Each row is a point. Examples show where two turns around zero, p and q, send a point. Where does a point land after both, in the order given? Backwards means that the second turn is done in reverse. Each puzzle has new turns, and all numbers are rounded.
In the rows, zero is written as 128.

Turn p:
[149  92 113] => [ 93 101 121]
[131 143 128] => [130 142 135]
[117 104 155] => [138 114  94]
[ 91  99 154] => [160  99  96]
[133 146  90] => [118 130 169]
[147 183 127] => [128 181 153]
Turn q:
[134  83  94] => [107 180 124]
[120 114 125] => [115 136 134]
[135 157 128] => [155 115 127]
[169 155 183] => [139  74  79]
[113 135 136] => [126 115 141]
[ 96 124 102] => [126 147 165]
Where do these land?
p, then q: [173 164 119] => [147  84 161]
p, then q backwards: [141 118 101] => [103 119 145]
p, then q backwards: [ 90 118 130] => [136 166 134]
q, then p: [108 112 163] => [153  95 115]

Turn p:
[115 117 126 114] => [109 129 119 123]
[144 115 143 152] => [138 106 137 151]
[104  97 153 128] => [ 89 116 132 149]
[154 150 161  90] => [126 107 164  84]
[103  90  88 153] => [120 139  76 166]
[161 173 110  97] => [163 137 134  73]
[115 154 115 162] => [151 161 134 150]
Turn q:
[116 127 169 119] => [169 124 133 114]
[168 146 148 155] => [137  85 114 158]
[113 142  76  97] => [ 76 142 147  99]
[ 96 112 103 160] => [114 165  91 127]
[117 102 123  92] => [130 157 163 119]
[156 139 150 145] => [142  97 120 149]
Where do these land?
q, then p backwards: [112 133 140 135] => [139 132 111 122]
p, then q: [116 152 119  94] => [123 116 153  94]
p, then q backwards: [141 115 159 118] => [150 152 125 110]
p, then q: [124 159 119 123] => [127 100 141 117]
q, then p: [179 127 104 191] => [142 155  88 196]
q, then p: [ 95  82 128 108] => [154 144 171  99]

Turn p:
[128  68  83 102  73 141] => [ 93 105  58  82 101 124]
[143 129 161 144 138 129] => [125 118 154 145 142 107]
[142 125 126 130 173 110] => [139 133 130 140 175 137]
[140 184 135 156 131 126] => [130 143 188 129 124 146]
[127  97 113  72 103 136] => [135 132  75  91 115 103]
[110 157 138 155 149 151] => [121 153 155 165 119 138]
[107 136 139 137 130 103] => [152 113 136 143 122 141]
Turn q:
[166 214 109 156 178 138] => [163 103 178  66  70 160]
[165 132  94 122 124 107] => [136  78 114 122 114 122]
[ 94  93 125 130 143 139] => [106 152 136 166 122 117]
[ 94  83 165 142 127 111] => [ 90 166 127 140 153  91]
[126 147 115 105  84 122] => [169 115 105 134 153 131]
[123 118 123  99 120 109] => [129 109 128 147 153 120]
[119 110 136 155 124 142] => [115 157 115 129 115 121]
[137 128 157 115 124 155] => [116 143 122 120 145 161]
Where do these land?
q, then p: [106 157 133  93 105 125] => [112 143 147 135 173 115]
q, then p backwards: [133 117 133 108 141 131] => [133 123 124 153 134 127]
p, then q backwards: [225  99  90 142 115 129] => [180 114 211 118 144  84]
q, then p: [111 110 135 122 181 125] => [147 108 143 168 100 115]
p, then q: [126 162 142 141 120 136] => [129 147 120 102 152 132]
p, then q: [104 106  87 147 162 119] => [133 148 132 147  72 149]
p, then q: [100 119 177 108 118 149] => [139 109 100 100 130  82]
p, then q: [116 144  93 149 114 134] => [147 157 116 143 132 155]
q, then p backwards: [131 139 162 141  96 105] => [162 119 118  88 138 124]

Turn p:
[128 103 131 125  94 107 122 140] => [120 159 119 118  99 142 115 130]
[142 101 122 108 158 151 106 131] => [128 148 138 161 136 124 167 119]
[122 161 128 122 144 161 155 144] => [134 103 154 119 144  89 134 146]
[150 133 113 137 140 135 157 102] => [140 113 139 132 144 113 113  92]
[122 141 109 150 132 119 133 153] => [155 112 129 133 110 124 116 146]
[126 129 100 128 145 135 139 111] => [152 122 146 132 145 132 129 112]
[143 138 147 127 151  90  95 115] => [124 126  75 152 147 142 129 130]
[132 129 120 125  90 117 117 126] => [131 142 112  99 109 137 126 121]
[130 111 143 122 129 142 122 141] => [110 139 136 138 118 122 141 134]
[ 92 138 162 151 117 166 134 110] => [ 86  86 155 106 129 141 136 136]
[120 124 132 114 107  84 126 136] => [129 157 104 117 124 143 102 144]
Turn q:
[156 179 118 129 127 111 146 111] => [153 139 116 100 148 130  98 165]
[148 115 114  98 151  99 130 140] => [132 116 107 136 132  79 118 129]
[156 132 136 135 163  97 133 147] => [112 114  93 127 141 103 131 160]
[112 116 128 140 100 150  99 129] => [131 125 151 120 100 148 150 108]
[ 98 130 123 130 117 145 127 142] => [130 124 126 134 120 155 127 102]
[148 117 132 112 157 142 129 132] => [134 133 118 141 150 105 150 127]
[111  93 127 157 101 151 134 132] => [ 96 150 143 126 105 148 143 100]
[107 126 124 124 138 131 119 104] => [141 131 143 155 120 134 125 133]
[115 145 150 125  97 126 134 117] => [125 118 156 113 137 150 109 126]
Where do these land?
p, then q: [128 136 126 140 110 135  95 137] => [126 147 129 114 130 123 111  98]
p, then q backwards: [133 132 139 150 109 109 135 103] => [109 137 122 128 109 115 144 156]
q, then p: [129 131 133 127 154 225 133 131] => [138  72 156 137 171  78 108  91]
p, then q backwards: [147 121 134 119 118 114 130 138] => [134 118 105 132 132 123 142 129]
q, then p: [130 118 137 136 125 123 126 130] => [122 131 136 124 128 134 122 138]
p, then q: [123 117  85 141 110 105 131 130] => [152 136 146  91 137 118 150 131]
q, then p backwards: [109 106 128 128 114 115 130 121] => [132 107 139 145 123 136 145 131]
q, then p: [121 121 121 145 160 120 135 138] => [156 114 142 124 109 137 121 134]
p, then q: [143 138 133 111 117 124 125 140] => [139 121 115 123 123 121 106 130]
q, then p: [129 147 140  80 181 123 129 102] => [142 110 104 194 105 120 114 122]
q, then p: [115 142 133 133 110 115 138 138] => [123 138 135 126 129 140 156 129]
